Each row of a before or after table is a point. The points were changed in one or more steps. Then noise was added and the rows were shuffled. The steps act on how far a point lies along the listed directions, d1 being the first. What was done? A step turns or swaps two directions, mirrors them in a line or flattens them onto one, adds a multiple of one to another, or multiplies one. Angles are multiples of 10 degrees, from the lower direction toward the higher: turns from -170 to 170, lines from 10 to 170 but not 90. Use the fewest steps. Two steps may share a direction if one is a turn and the other turns, adds or multiplies; they go together, in the order done. Otherwise the lowest direction goes first.
In the rows, 128 means zero.

Directions:
(1): [ 68 117]
(2): [117 188]
Before (8 x 2):
[[168 154]
 [169 243]
 [ 83 109]
 [140 137]
 [123 150]
 [ 80 131]
 [ 78  83]
 [119 120]]
After (8 x 2):
[[107 168]
 [168 107]
 [ 90 145]
 [143 144]
 [146 123]
 [247 172]
 [122 127]
 [ 67 133]]
Steps: turn d1 and d2 by 50 degrees

Directions:
(1): [ 85 148 102  62]
(2): [ 85 181 172 155]
(3): [184 163 165  88]
(4): [105  74 186 104]
Before (13 x 4):
[[172 157 127 126]
 [129 200 147 112]
 [112 132  94 110]
 [136 121 126 157]
 [150 126 116  96]
 [132 126 190 151]
 [109 144  89 113]
 [133 156 142 178]
 [109  66 141  96]
 [182 138 194  98]
 [152 187 194 128]
 [141 149 120  95]
 [114 169 112  97]]
After (13 x 4):
[[127  10 228  78]
 [ 98 179  87 178]
 [ 44 187 141 108]
 [ 42  91 189 126]
 [121 129 109 155]
 [180 170  96 143]
 [157 202 104 120]
 [136 160 108 105]
 [111 233 112 125]
 [177 154 106 133]
 [151 121 107  84]
 [ 49  92 149  56]
 [126 182  62 125]]
Steps: swap d1 and d3; multiply d2 by 1.3; multiply d4 by 2.5

Directions:
(1): [ 80  76 138  96 111  55 148 179]
(2): [186 116 189  82 176 113 176 107]
(3): [ 76 140 224 126 113 163  95 130]
Before (13 x 8):
[[158 108 116 123 152  92 153 123]
 [ 54 107 171 138 108 129 112 165]
 [101 104 170 121 136  98 132 137]
 [ 77 121 173 129 100 139 105 149]
 [ 78 134 149 119 104 127  89 143]
 [186 126 177  88 192 119 156 110]
 [ 96 101 158 129 119 114 111 160]
 [105  95 209  91 136 116 157 134]
 [136 102 158 105 159 130 136 123]
 [ 93 102 114 113 112 102 125 141]
 [ 90 128 141 140 105 121 107 163]
 [157 187 170 155 154 229 107  84]
 [115 142 143 139 138 135 113 128]]
After (13 x 8):
[[116 103 170  87 133 105 144 128]
 [137 104 160 104 162 134 135 122]
 [122 112 202 116 152 109 136 121]
 [106 150 119 152 130 144  99 131]
 [111 112 185 124 134 132 115 144]
 [ 94 203   9 236  80 243  41 115]
 [125 109 230  92 148 142 153 113]
 [ 84 140 165 144  99 168  91 133]
 [179 125 161  96 187 116 153 117]
 [167  97 157  96 170  79 175 121]
 [ 72 126 190 142 122 156 106 144]
 [102 138 154 136 114 131 104 152]
 [ 87 149 149 130 104 145  77 134]]
Steps: turn d1 and d3 by 30 degrees; add 1.5 times d1 to d2

Directions:
(1): [168 135  69  82 196 141 128 114 119 170 206]
(2): [227 180 190 146 128 176 115 152 112 114 133]
(3): [193 113  95  95  73  80 166 161 200 110 132]
(4): [ 95 153 121 186 146 134 206 213 126 143 161]
(5): [124  63 170 163 183 127  89 140 196  87 173]
Before (9 x 11):
[[203 122  98 125 133 122 152 162 176 136 185]
 [187 218  59  96  49  98 205 160  53 156  85]
 [135  73  35 100 137  91 156 149 140 152 216]
 [159 155 162 177 122 137 158 136 157 119 124]
 [188 126 122 120  98 108 132 136 188 112 134]
 [113  89  92 127 123  98 137  83 161 114  98]
 [ 20  53  48  88 108  15 169 108 162 140 142]
 [104 124 199 201 176 172  78 133  90 149 117]
 [128  84  68  85 188 101 109 109 147 166 215]]
After (9 x 11):
[[ 80  82 227 172 128 135  45  86 127  91  98]
 [ 95  29 156 149 102 107  66  98 150  85 125]
 [181 128 120 108 102 122 121  67 149 123  96]
 [ 72 155 138 176 141 151 132 136  51 180  95]
 [176 144 121 132  86 106 155 159 177 122 132]
 [176  80  45 113 228  91 128 164 180 127 250]
 [120 147  97 152 112 113 194 138 155 153 125]
 [168  71 121  28  84  58  39  19 152 101  98]
 [110  91 130 175 101 103 142 161 167 104 129]]
Steps: add -0.7 times d1 to d3; turn d1 and d5 by 120 degrees; turn d2 and d4 by 80 degrees

Directions:
(1): [218  66 152 148 123  78 126 148 146 105  95 140 124  41]
(2): [ 88  66 200 138 135 124  63 162  94 171 195  96 101 117]
Before (11 x 14):
[[153  77 155 153 133 112 126 131 137 117 133 149 128  71]
 [132 129 120 127 132 126 136 121 137 123 110 144 125 125]
 [160  86 194 149 137 104  77 156 114 138 123 107 104  79]
 [ 74 136 136 123 133 146 113 143 117 142 162 124 127 159]
 [ 50 122 173 135 152 151 102 144  85 170 211  91 125 165]
 [ 91  94 186 117 167 141  86 146  98 176 205 106 100 160]
 [208  14 205 170 129  76  91 175 133 127 123 144 112  10]
 [ 77  66 195 142 116 129  58 150  94 155 198  88 121 116]
 [147  39 227 149 152 110  76 171 108 169 173 125  97  56]
 [ 92 124 165 113 146 165 106 136 114 160 168 119 116 147]
 [164  90 143 126 119 123  96 131 129 158 132 131 136 116]]
After (11 x 14):
[[ 74 149 129 122 132 146 121 133 120 138 153 124 132 165]
 [ 88 142 156 107 146 170 116 128 112 154 165 126 123 158]
 [143  70 169 151 132 122 115 130 132 126 150 140 124  79]
 [138  86 195 141 145 116  68 153 110 147 140  97 106  92]
 [168   8 226 170 131  87  57 181 111 152 159 128 108  34]
 [138 123 123 131 137 122 133 124 132 123 114 148 124 120]
 [ 75 125 177 111 165 151  94 134  96 172 202 110 101 189]
 [156  94 147 127 123 125  94 130 124 157 141 122 130 125]
 [106  51 237 143 153 130  67 170  97 179 192 115  99  83]
 [ 52  87 184 140 112 149  62 137  90 149 202  87 123 144]
 [ 39 154 152 125 153 165 113 137  88 168 205  95 133 185]]
Steps: turn d1 and d2 by 20 degrees

Directions:
(1): [158 136 162 109 118  60 229 164 133  34  94 118 121 119  89 165  67 151
 107 118]
(2): [184  89  81  76 183 122 133 153 138 145 226 164 166 129  37 145 145 158
 130 158]
(3): [137 125 160 194  92  17 109  66  85 125 176 148 134 114 127  82 155 200
 148 137]
(4): [ 96 152 123  96  56  94  66 145 167 178 107  91 127  90  72 198 153 173
  67  83]
Before (14 x 20):
[[171 130 145 140 182 101 189  99 110  36 149 132 107 132 147 113  90 123
  154 146]
 [133 140 178 172 100  84 213 112  93  49  73 127 105 125 148 113  77 129
  130 135]
 [103 116 129 136 130 168  55  94  88 190 157 148 131 120 187  95 155  99
  145 119]
 [ 94 122 160 202 111 114  81  56  71 144 105 162 119 138 213  20 160 115
  202 156]
 [150 119 149 160 138  52 241 113  78  54 163 150 143 116 131  87 122 170
  143 158]
 [ 53 159 125 152  73 150  95 108 122 159  82 104 103 120 198 132 137 120
  137 110]
 [156  73  74 121 211 168 114 116  99 161 207 174 134 172 110  84 143  96
  160 190]
 [108 135 148 175  91  30  86 105 105 137 147 118 109  95 117 136 179 169
  117 131]
 [ 90 151 154 123 116 117 132 173 149  81  61 104  91 113 120 180  73  95
   91  97]
 [ 77 144 165 115  64  59 159 150 151 127  64  95 100 105  89 181 112 154
   55  81]
 [139 125 133 153 165 175 114 105  98  98 137 151 137 127 189  97 113  70
  179 147]
 [148  99 120 119 143  89 147 137 110  61 162 145 153 106  97 131 117 135
  132 142]
 [110 144  95  78 107 175  73 132 148 174 113  93 132 111 103 188 137 121
   92  92]
 [ 79 164 168 174  43  68  91 113 117 139  85 122  95 100 163 115 149 140
  133 117]]
After (14 x 20):
[[140 116  89 130 141 171  80  91 106 165 162 131 134 131 138 127 145 125
  145 127]
 [ 96 150 181 171  74  72 148 133 119  87  76 137  88 112 158 111 101 122
  139 125]
 [ 97 166 167 139  86 159 198 149 130  71  12  96  88 121 165 152  65  89
  103 110]
 [121 128 176 164  73  17 123  86  92  95 111 157 119 106 126  86 133 188
  153 138]
 [137 126 160 156 122  39 174 137 111  75 125 111 104 104 111 144 128 146
  118 141]
 [117 150 136  99 112 110 242 174 134  57  80 105 125  98 125 157  98 130
   93 119]
 [122 150 135 112 150 147 156 125 149  73  92 100 108 118 147 171  94 111
  118 113]
 [125 106 113 101 134 122 142 165 133  58 131 121 149 103 105 161 110 109
  115 127]
 [156  74  84 118 163  87  89 116  98 172 228 169 145 144  47 111 157 162
  124 174]
 [ 74 152 130 163  84 115 115 105 111 135 108 125 110 125 196 117 146 138
  151 119]
 [134 114 147 138 121  78  82  84  78 162 192 163 148 100 136  99 151 171
  144 134]
 [133 129 136 143 116 131  77 116 109 119 150 137 145  95 145 132 128 119
  152 122]
 [ 78 141 161 127 121 149 182 156 141 121  46 102  91 140 160 137  91  76
  102  90]
 [ 63 156 141 141 138 198 104 162 142 113  60 115  81 132 175 148  90  50
  113 110]]
Steps: add -0.5 times d1 to d2; turn d1 and d3 by -60 degrees; multiply d4 by 0

Directions:
(1): [126  67  89 168 139 210 161 234  82 148 150 103 166 122 149 165  74 147
  96 102 182 103 135 132  99 187 192 121 198  98 120 158]
(2): [ 72 118 127  67 148  72 146 210  95 152  87  86  64  54 111 192 178 142
 130 136  73  96 118  85 145 136 185 137 108 203  92 108]
(3): [143 111 177 168 160 146  97 145  98 166 173 121  42 153 135  72 181 158
 137 149 125 123  81 190 144  98 128 170 242 162 160  53]
(4): [100  82  95 135 108 139 189  67 120 111 162 105 105 132 175 168 192 249
 146 155 110 129 190 186 100 171 126 137  72  76 135  79]
Before (10 x 32):
[[123 126 143 138 130 114 121 112 133 131 147 118  88 137 144 121 165 160
  146 142 123 138 132 150 125 127 127 146 130 138 144  96]
 [123 140 134 115 115 117 104 118 128 106 101 145 131 134 115 126 121  95
  131 125 129 148 131 102 149 122 119 111  97 123 122 158]
 [139 144 144 132 131 134 131 121 115 128 141 129 105 134 134 107 158 126
  137 127 131 146 120 153 130 117 132 146 149 124 127 107]
 [156 174 147 121 122  93  76  82 145 117 135 149 140 143 106  76 123  70
  129 126 129 143 106 119 158 106  85 127 120 161 122 137]
 [120 115  99 131  92 109 182  59 119 101 147 124 131 137 173 166 161 203
  137 146 111 138 184 166 119 159 123 114  58  67 145 102]
 [120 154 114 117 130 109 106 136 153 112 127 148 155 121 111 110  75  86
  125 111 146 130 110  82 152 113 119 130 126 138 126 168]
 [157 174 158 111 101 106 109  71 168 103 116 148 152 147 100  81 108  80
  131 139 130 148 120 103 152  83  95 117 112 133 137 154]
 [179 155 130 168 125 145  93  55 172 117 146 177 191 178 135  64  75  83
  128 132 172 156 130 125 114 102  79 102 147  77 153 164]
 [111 140 130 118 133 106 109 147 148 130 126 133 136 137 108 116 106  90
  127 125 132 134 115 125 132 106 117 140 133 140 133 160]
 [132 137 171 122 149 129  88 147 120 142 139 131  85 126 120  85 146 122
  135 144 124 134  98 138 137 101 122 144 188 151 111  99]]
After (10 x 32):
[[128 148 119 131 136 127 101 152 146 123 138 147 148 129 111 100  66  83
  123 111 155 128  95  94 150 111 120 134 157 133 134 161]
 [182 157 168 160 118 160  92 104 146 122 149 152 151 174 106  44  90  75
  122 134 166 148  93 133 147  85 104 133 207 126 156 147]
 [122 115 136 142 130 117 133 125 126 131 150 115  87 132 152 130 163 170
  143 138 128 140 135 150 123 138 137 145 136 132 143  99]
 [111 128 130 124 133 128 111 166 136 138 135 130 134 138 116 114 102  99
  122 124 137 132 114 131 129 115 126 143 155 136 135 162]
 [136 131 130 138 132 147 143 128 112 131 148 125 121 138 143 115 149 144
  135 123 142 147 131 161 125 135 143 144 149 107 127 110]
 [120  95 135 136 148 166 125 186  93 145 152 113 107 118 144 126 131 157
  119 134 144 121 128 139 116 146 155 137 192 119 103 112]
 [138 163 140 123  96  68 133  15 145  99 137 147 108 155 146 110 175 157
  151 155  96 156 151 161 147 105  83 122  66 101 153  91]
 [228 155 133 232 120 206  77  17 186 110 188 204 234 239 156   5  33  72
  120 121 225 174 130 173  98  95  45 100 195  18 186 177]
 [133 139 148 131 126 132  96 136 117 122 114 149 116 143 111 107 121  88
  127 130 139 145 116 111 152 111 122 115 140 129 133 149]
 [174 140 152 166 135 150  76 124 116 135 168 143 141 166 120  59 103  84
  114 115 164 134  89 152 148 124 105 138 206 145 136 132]]
Steps: turn d1 and d3 by -60 degrees; turn d1 and d4 by 40 degrees; multiply d2 by 2
